Every row gives one point. The points of each table are mixes of a few directions, plus a little noise. How many directions does each table use, and how many do they share? Where both have some left over, give the other angles between the two spaces (their principal angles), to ten degrees, smallest first.
In the rows, zero is written as 128.

First, 6 rows:
[[132 128]
 [235 122]
 [ 76 131]
 [119 128]
 [111 129]
 [ 94 130]]
Second:
[[164 126]
 [195 125]
 [ 63 131]
 [142 128]
 [ 75 132]]
Directions: first 1, second 1, shared 1

First, 5 rows:
[[105 102  51 135]
 [126 136 174  93]
 [111 185 148 108]
 [122 106  75 148]
 [176 110 192 155]]
Second, 5 rows:
[[100 134  69 126]
 [112 106 103 110]
 [107 152  78 140]
 [183 118 240 133]
 [140 130 150 132]]
Directions: first 3, second 2, shared 2

First:
[[115  63 128 175 132 167]
 [140 191 128  82 125  90]
 [116  65 128 174 131 166]
 [127 124 128 131 128 130]
 [142 201 128  75 124  84]
 [142 200 128  76 124  84]
 [113  52 128 183 132 174]]
Second (8 x 6):
[[132 147 129 115 127 117]
 [114  54 128 182 132 173]
 [133 156 127 108 127 110]
 [139 186 128  85 125  92]
 [120  87 129 158 130 153]
 [128 130 128 127 128 129]
 [109  30 129 198 134 187]
 [149 233 127  51 122  64]]
Directions: first 1, second 1, shared 1

First:
[[120 130 127 120 135 126 122 123 135]
 [239  96 138 233  34 150 216 208  32]
 [111 133 127 112 142 125 115 116 142]
 [ 59 148 122  63 186 114  74  79 187]
 [134 127 128 133 123 129 133 132 123]
 [108 134 126 110 144 124 113 114 145]
 [124 129 128 125 131 128 125 125 131]]
Second, 7 rows:
[[ 41 139 131  49 208 111  74  77 199]
 [126 112 141 129 138 127 144 141 125]
 [107  90 162 115 168 122 157 147 134]
 [134  89 159 139 142 127 172 162 113]
 [186 212  51 166  28 144  70  90 106]
 [155 131 121 151 100 134 138 139 108]
 [147 123 129 147 110 132 142 141 112]]
Directions: first 1, second 2, shared 1

First, 11 rows:
[[190 193 197 154 138  69 103  88 139 113 164 124]
 [148 152 140 135 129 106 120 121 124 123 138 130]
 [ 37  42  25  82 137 188 176 170 124 163 103  90]
 [ 67  63  40 103 100 198 147 189  96 133  72 163]
 [111 133  87 103 159  93 155 121 131 155 165  58]
 [156 143 193 150 131 119 109  99 151 117 137 137]
 [198 214 174 148 138  46 107  95 122 115 176 115]
 [120 113 111 130 104 158 122 153 109 117  95 171]
 [141 123 180 149 118 148 110 114 145 114 113 160]
 [167 170 150 143 119  99 109 123 114 112 136 149]
 [ 72  60 108 112 136 183 149 135 151 146 108 111]]
Second:
[[ 72 141 180 112 138 181  88  40 159 158 170 142]
 [135 128  89 135  78 157 114 183  76  99  74 213]
 [114 100 151 129 146 140 138 110 161 139 134  98]
 [190 138 202 171 120 107 116 129 146  94 109 151]
 [114  63  84 122 140 134 177 178 140 133  98  82]
 [ 78 155   9  80 115 131 132 153  62 152 141 136]
 [117 146 124 117 137 121 122 105 127 141 153 115]
 [205 155 185 161 149  53 138 125 152 107 143  87]]
Directions: first 3, second 4, shared 3

First:
[[129 125 124 128 126 133 125 138 131 130 120 131 139 128]
 [128 128 127 128 127 129 127 130 129 129 126 129 130 128]
 [133  91  87 122 108 179  89 241 166 159  34 164 245 124]
 [125 150 152 131 140  98 152  60 105 109 184 107  58 131]
 [124 155 158 132 143  90 157  45 100 105 198 101  41 131]
 [125 150 152 132 140  98 150  62 106 109 183 107  59 130]
 [127 131 132 129 130 123 132 118 125 125 136 125 117 129]
 [133  95  91 123 110 175  93 230 162 156  42 161 234 124]]
Second:
[[166 127 143  88 144 112 136  60 188 129 145 128  99 123]
 [139 122 115 164 110 134 136 141 102 117  95 138 169 136]
 [168 122 134 111 132 119 137  79 170 125 122 135 129 127]
 [128 142 142 129 135 110 141  86 117 118 162 116  87 130]
 [147 120 124 119 126 132 126 123 153 131 111 137 146 126]
 [ 91 155 141 171 125 107 149 110  44 103 175 104  75 137]
 [ 69 129 106 168 111 154 108 233  56 136 108 128 164 131]
 [209  91  97 154  96 151 134 127 175 122  22 173 249 138]
 [ 39 147 148  46 171 132  83 193 147 175 211  93  34 102]]
Directions: first 1, second 3, shared 1

First:
[[182  30 194 127 123 232  47 185 249  86 156 133 123 119  20  69 158 219
  137 113]
 [155  79 161 127 125 180  88 156 188 107 142 131 126 124  74  99 143 174
  132 120]
 [ 90 197  82 129 132  55 185  88  43 158 108 124 131 134 204 169 107  64
  122 139]
 [127 130 126 128 128 126 130 126 125 129 127 128 128 128 131 129 128 126
  128 128]
 [110 161 106 129 130  93 155 109  87 142 118 126 130 131 165 148 118  97
  125 133]
 [113 155 110 128 129 100 150 112  95 139 120 127 129 131 158 144 120 103
  126 132]
 [143 101 146 128 127 156 106 144 161 117 136 129 127 125  99 112 136 153
  131 124]
 [105 170 100 129 130  83 163 103  76 146 116 126 130 132 174 153 115  89
  124 135]]
Second, 11 rows:
[[153  73  85 186 133 154 177 156 171 135 103 181 130 167 143 161  92 105
  135 105]
 [170 131 139  89  93 163 140 126 144 154 150 129 170 131 103 144 191 132
   58 122]
 [ 94 180  91 187 186  44 115 131  83  66 122  98 107  93 161  56  88 121
  189 152]
 [ 48 177 185  64 135  83  50  83  64 120 140  79  70  98 126 102  96 152
  198 154]
 [143  93  86 163 128 143 165 140 154 140 115 179 124 167 141 157  85 103
  149 109]
 [132  97 184 110 116 169 114 141 151 137 116 102 137 111 109 144 177 158
   80 127]
 [130 133 110 149 139 115 136 133 126 117 125 131 129 127 136 117 119 121
  136 129]
 [161  92 101 178 135 149 167 159 165 124 111 151 149 141 135 140 134 118
  102 115]
 [ 74 170 144  87 132  87  83  91  79 126 142 111  85 120 132 111  85 131
  194 143]
 [105 148 182  79 119 128  86 111 107 131 138  87 120 101 112 118 158 155
  117 142]
 [197 116 100 116  91 172 175 139 164 160 147 161 185 153 110 156 182 112
   50 110]]
Directions: first 1, second 4, shared 0; angles 50

First, 8 rows:
[[134 135  80 138 128 101 167 144 187  92  91  90 152 155 117 189 126 121
  126 166 131 132 141 112]
 [ 93 142 127  83 105 127 161  64 144 104 119  76 142 140 140 106 140 123
   82 115 168  79 117 178]
 [ 75 132 107 151  90 105 132  96 150 126 142 116 144 129 120 139 118  81
   99  89 139  70 137 158]
 [120 141  86 165 146  84 135 181 139 142 122 150 136 126 101 207  96  35
  156 116  70 115 147  98]
 [ 86 111  92 158  87 114 155  54 118 109 179 110 140 172 130 157 129  98
  113  89 167 100 153 144]
 [120 120 194 118 119 161  63 107 116 153 156 158 112  88 123  50 152 234
  107 122 167 154 119 154]
 [224 105 147 157 167 166 104 248  96 151  85 174 101 112 165  98 112 121
  198 173  44 185 102  53]
 [170 139 194  53 184 165 106 129  75 149 133 149  97 104 131  78 150 211
  143 154 135 189 108 126]]
Second (9 x 24):
[[157 168 131  59 157 122 135 104  30 126 151 129 119 104 134 161 136  86
  144 108  81 126 100 151]
 [130 146 123 113 117 163 125 129 112 114 124 102 112 128 144 108 159 156
  128 123 139 158 114 123]
 [118 130 130 130 179 133 136 183 160 161 112 149 104 140  99 136 113 126
  156 139 132 173 156  76]
 [ 96  88 134 167  89 151 160  81 152 150 126 129 115 141 157  53  83  50
  101  84 161  32 131 145]
 [108  63 119 166 115 142 210 116 249 127  64  96 136 197 153  61  78  94
  102 157 197  63 156 108]
 [ 93 179 152  72 166 121  85 152  78 153 158 145 115  97  97 147 159 149
  136 100 103 177 125 136]
 [108 163 136  98 175 157 115 180 112 160 130 139  86 120 106 127 146 142
  156 112 124 199 138  85]
 [156  91 114 185  54  39  79  99 187  49 133 116 238 124 123 198 156 238
   82 203 124 109 123 195]
 [186 124 110 165 100 126 110 108  70 112 153 148 128 101 140 161 120 108
  145 123  91 114 110 133]]
Directions: first 6, second 6, shared 3; angles 30, 50, 80

First (10 x 32):
[[150 181 112  86 122 150 130 150  72 123 100 120  94  82 165 130 108 103
  104 105 140 202  80 211 131 120 130 166  84 135  96 144]
 [118 110 158 151 183 137 105 176  94 152 122 163 121 141 126 136 153 172
  123 188 195 138  72  69 120 136  57  64 114  87  83 142]
 [122 115 143 172  96 139 159  77 162  96 138 140  91 108 161 124  76  84
  122 102  84  45 173 138  95 170 149 105 220 118 143 104]
 [126 110 124 141 116 109 133 102 167 124 138 113 154 141 115 122 129 127
  147 131 109  95 161 109 136 123 152 133 156 134 150 121]
 [ 98 104 108 100 155 125 153  94 126 112 142 168 146 111  90 157 159 159
  129 118 129 104 127  83 138 136  80  75 137 125 196 122]
 [ 99 167 156  95 104 176 165 170 167 109 118 137 105 143 123 110 112  92
   94  93  75 157 140 146 101 138 127 184 102 156 164 118]
 [193  94 110 198 151  75  52 102  45 171 131 101 121 117 177 140 123 154
  163 183 217 110  96 141 143 122 142  70 152  81   7 150]
 [118 137 137 109 117 152 117 163 117 142 138 133 101 173 104 131 139 117
  108  90 103 155 150 134 104 139 125 163  66 160 132 118]
 [138 107 128 146 120  83 101 135 191 152 135  76 208 182  96 100 155 152
  173 175 129 126 161  85 165  80 181 165 122 139 129 134]
 [119 156 103  77 115 136 164 109 136 101 116 130 140  86 125 132 123 115
  121  97 103 150 121 163 143 115 132 152 123 146 181 128]]
Second:
[[ 65 119 105 112 156 123 147 151  95 101 154  98 183 174 177 143  82 127
  192  90 146 128  75 110  70 121  97 216  93 217 169 100]
 [108 128 115 155 135 115 124 141 110 132 110 149 114  95 138 144 153 120
  105 126 151 115 128 128 103 139 123 122 171 106 145 111]
 [120 165 130  80 140 100 148 168 119 154 139  61 140 142 164 155 104 149
  136 109 141 125  85  83 113  63  77 219 115 192 150 131]
 [197 141 179 146  97 115 125  80 142 149 130 123  77 109 114  98 144 133
   55 174 125 120 158 129 193 111 116  42 166  47  89 157]
 [135 100 113 162 180 141 126 166 119 140 120 145 119  91 149 132 115 122
  125 104 162  85 131  95 116 139 137 119 154 122 154 103]
 [107 137 133 140  86 110 128  84 116 107 124 146 124 138 119 124 160 121
  109 155 117 153 131 168 122 147 124 100 146  94 114 133]
 [206 144 165  74 107 155 125 117 186 156 145  94 123 154  85 100 102 149
  136 145  83 145 152 118 207  91 147 114  67 131  84 174]
 [108 121  81 105 156 155 112 195 149 144  99 151 144  99  99 156 138 129
  170  93 118 126 133 122 106 143 175 176 103 167 147 120]
 [100  97 130 176  91 135 121  51 114  71 130 188 133 150 107  97 154 102
  126 158 113 155 151 199 123 200 156  49 139  71 104 119]]
Directions: first 6, second 5, shared 0; angles 30, 70, 70, 80, 90

First (10 x 32):
[[141 165 106 125  85 114 113  91 150 125 119 173 132 140 134 162 137 154
  168 131 122 118 184  91 164 121 101 108 170 190 139 124]
 [114  81 142 134 197 171  96 155 127 100 160 145  98 119  70  77 158 110
   76  93 139 136 160 185  91 166 166  68 101  95 162 125]
 [105  79 155 127 189 146 148 171  97 123 142  76 120 119 113  77 124  93
   77 118 139 135  80 182  86 137 172 142  76  42 116 129]
 [147 148 120 137 102 129 109 119 148 139 123 152 130 119 133 155 124 146
  142 133 120 136 125 103 137 131  97 126 147 178 142 134]
 [116 138 123 112 114 102 157 112 113 123 119 113 139 150 146 128 127 124
  149 136 131 109 150 121 148 107 141 143 135 106 102 119]
 [162 166 113 143  77 128  97 109 163 149 116 168 135 112 142 183 118 162
  158 141 113 143 117  77 147 130  70 130 163 220 150 139]
 [160 156 112 146  96 143  78 111 169 137 127 187 122 112 118 169 134 162
  146 126 116 143 146  92 141 145  79  98 163 223 167 137]
 [109 115 134 116 144 118 153 132 106 119 129 102 130 141 131 105 129 111
  122 127 135 116 133 147 125 119 156 138 113  79 108 121]
 [108 104 147 119 151 115 175 153  92 136 123  61 138 130 149 100 109  99
  109 139 134 125  71 154 109 111 159 178  90  48  90 128]
 [119 128 130 120 125 113 154 128 112 130 122 102 136 137 144 124 120 119
  133 137 130 120 115 130 132 113 139 152 121 100 106 125]]
Second:
[[121 168 103 106  80  86 153  78 126 115 110 146 144 166 153 151 136 141
  184 138 128  95 204  93 180  97 126 128 169 145 104 113]
 [121 168 103 106  80  86 153  79 126 116 110 145 143 165 153 150 136 141
  183 138 128  95 203  94 180  98 126 128 168 145 104 113]
 [139  64 168 163 204 195  89 206 131 148 156 100 103  68  88  92 115 107
   39 112 128 181   7 183  45 177 131 129  64 100 166 152]
 [135  86 154 151 178 172 102 179 130 141 146 110 112  89 102 104 120 114
   70 118 128 163  49 164  74 160 130 129  86 110 153 144]
 [131 113 137 136 146 144 119 146 129 133 135 122 122 114 119 120 125 123
  107 124 128 140 100 141 109 139 129 128 113 122 137 133]
 [132 103 144 142 158 155 112 159 129 136 139 117 118 104 112 114 123 119
   93 122 128 149  80 150  95 147 129 128 103 117 143 138]
 [128 130 126 127 125 125 130 125 128 127 127 129 129 130 130 129 128 129
  131 129 128 126 133 126 131 126 128 128 130 129 127 127]
 [126 137 122 123 117 118 134 116 128 125 124 132 132 137 134 133 130 131
  141 130 128 120 146 120 140 121 128 128 138 132 122 125]
 [126 138 122 122 116 118 134 116 127 125 124 132 132 137 134 134 130 131
  142 131 128 120 147 120 141 120 127 128 138 132 122 124]
 [120 172 101 104  76  82 155  74 126 114 109 147 145 169 156 153 137 143
  189 139 128  92 211  91 185  95 126 127 172 147 102 112]]
Directions: first 3, second 1, shared 1

First, 8 rows:
[[110 138 133 113  74 115 106 121 154 136 119 120 111 110 116  94 141 130
  109 100 125 116 137  81 119  89 122 127  60  61  78 141]
 [147 114 122 134 136 162 106  98 147 113 147 101 154 118 115 121 132 164
  139 159 129  88 117  92 125 118 101 114 129 162 129 121]
 [144  48 134 159 154 117 118  69 133  97 186 154 152 148 174 139 157 139
  155  93  98 157 150 118  84 122 125 215 109  83  97 209]
 [ 94 196 119 144 103 123 123 174 149 166  97 107 107 126 124 112 123 113
  136 125 168 109 114 148 168 106 107  78 144 105 114  57]
 [162  96 101 123 125  98 113 112 130 116 122 140 127 129 144 139 122 139
  111 135  85 139  91  97  88 176 157 118 116 175 156 125]
 [111 131 148 109 144 150 161 127 115 122  99 117 148 119 102 191 127 117
  102 149 158 114  95 154 169 129 117 123 189 178 174  90]
 [164 118 115 118 144 126 125 136 106 119 148 143 121 134 130  97 109 139
  140 144  92 143 157 124  94 163 159 122 105 156 137 167]
 [ 89 185 148 122 143 129 170 190  92 155 105 144 105 139 119 133 113  86
  135 118 167 154 162 208 177 124 138 122 168 106 137 114]]
Second (11 x 32):
[[124 138 121 137 115  99 123 144 132 135 152 128 111 137 148 101 127 116
  148  96 132 153 127 125 110 142 135 152 122  97 114 138]
 [145 151 128 123 159 138 141 172  86 137 147 154 108 145 127  82 102 123
  157 140 112 153 202 172 121 149 159 117 117 126 125 174]
 [109 124 120 143  87  84 111 115 166 129 148 105 122 127 153 126 148 116
  135  75 149 140  70  89 111 129 112 171 130  88 111 107]
 [150 109 112 126 159 140 133 127 106 135  53 179 130 131 127 173 118 135
   82 183  72 119 147 161 139 133 161  52 109 175 153 113]
 [118 151 155 117 127 153 136 137 124 118 197  86 133 125 106  80 125 132
  174 110 176 125 152 120 132 118 100 180 149 109 114 160]
 [114 127 120 141  96  90 115 121 156 131 144 113 120 128 151 123 142 117
  135  85 142 141  85 100 112 132 119 162 128  94 113 114]
 [129 138 153 110 147 177 142 128 112 117 154 107 144 120  93 114 120 142
  144 152 152 107 162 136 147 111 110 135 146 147 133 150]
 [ 96 108 110 154  56  53  96  89 201 128 132  95 126 120 171 155 168 111
  115  51 153 136   7  55 104 125  99 182 131  76 108  71]
 [129 128 141 118 139 159 135 120 122 120 129 118 142 121 106 135 127 138
  125 149 137 109 138 130 143 115 116 123 138 147 136 131]
 [160 109 107 124 174 145 137 135  91 139  36 198 127 134 127 177 110 136
   74 201  53 122 166 179 140 139 177  28 102 188 159 118]
 [135 126 141 114 150 170 139 121 113 120 117 127 145 121  99 141 122 142
  119 166 128 104 151 141 148 114 122 106 137 161 142 132]]
Directions: first 6, second 3, shared 2; angles 50

First (10 x 32):
[[128  80 151  84  99  87 175 181 164 184 136 115  77 133 125 115 134 111
  157 126 123 115 104 164 115 141 129 101 164 127 161 144]
 [121 119 117 127 135 110 129 126 112 129 119 135 123 141 126 142 128 125
  129 123 126 116 123 138 157 143 119 132 131 129 121 107]
 [112 131 178 105  65 138 174 170 200 135 124 157 124 168 150  92 121  76
  104 105 144 111 120 183 117 110 120 153 103 126 121 149]
 [128  86 173 151 163 193 102 160  97 185 149  78 151  64 117  60 151 170
  171 189 128 208 105  85  72 139 142 130 119 102 197 147]
 [160 156  95 146 215 136 151 108  84  97 123 119 129  76  94 200  93 160
  115 150  75 169 147  51 135  77 151  76 163 120 172 103]
 [130 200 175 123  71 178 182 142 224  73 123 179 154 160 153 116  93  68
   56  95 134 123 153 151  97  46 134 150  85 129 106 163]
 [106 139 120 164 116 159  50  87  96 108 127 132 176 144 146  90 155 141
  127 128 167 122 132 133 139 168 111 186  76 131  76 122]
 [131 120  59 122 172  52 130  95  71 110 106 139  97 147 109 214 117 138
  131 110 103  87 131 126 208 154 116 103 168 140 108  71]
 [125 110 112 125 128 107 108 120 111 141 130 118 119 130 127 128 142 139
  147 128 135 115 123 134 138 157 123 127 137 133 119 123]
 [140 139 100 132 116 120  79  92 122 120 145 109 130 115 132 123 147 152
  144 125 145 114 142 115 103 144 135 122 134 142  99 152]]
Second (10 x 32):
[[139  28  67 188 177 215  93 116  43 122 170  78 157 101  77  72  89 209
  212 126 148 249  74  77 112 143 123 155  61 110 168  87]
 [166 122 103 140 150 117 183 104 191 124 184 178 199 156 160  97  59 161
   93 108  80 129 133 100 140 114 103 114 114 135 153 186]
 [136  92 114 142 143 136 125 123 121 131 151 127 145 131 123  97 110 161
  135 132 118 156 114 116 124 138 121 136 111 124 150 135]
 [119 185 152 103 111 101 143 133 154 130 101 144 115 131 148 171 148  80
  103 122 127  71 153 146 143 116 131 112 159 138 100 130]
 [145 134 142 106  61 114 119 133 184  84 137 127  74 143 114  94 135 133
   86 132 132 138 143 154  45  92 158 135 129 133 131 180]
 [109 247 142 102 107 153 144 130 129 108  67 117 103  93 134 247 153  25
  143  87 169  64 167 134 149  74 150  91 159 143  52  78]
 [123 128 133 126 129 124 124 131 122 133 122 125 125 127 128 130 135 125
  129 133 129 124 127 132 132 133 128 130 131 127 127 123]
 [ 98  92 170 112 137  54 103 150 108 184 105 141 111 151 146 102 181 136
  102 183 107  90 118 167 166 204 109 150 160 118 150 130]
 [120 120 140 122 124 108 119 135 125 139 119 129 118 134 131 122 145 128
  120 143 125 117 126 141 131 144 126 134 136 125 133 129]
 [124 133 116 137 141 157 125 124 103 126 122 113 135 111 119 147 124 121
  157 116 142 140 124 115 137 121 129 124 119 127 118 101]]
Directions: first 5, second 4, shared 1; angles 50, 50, 80
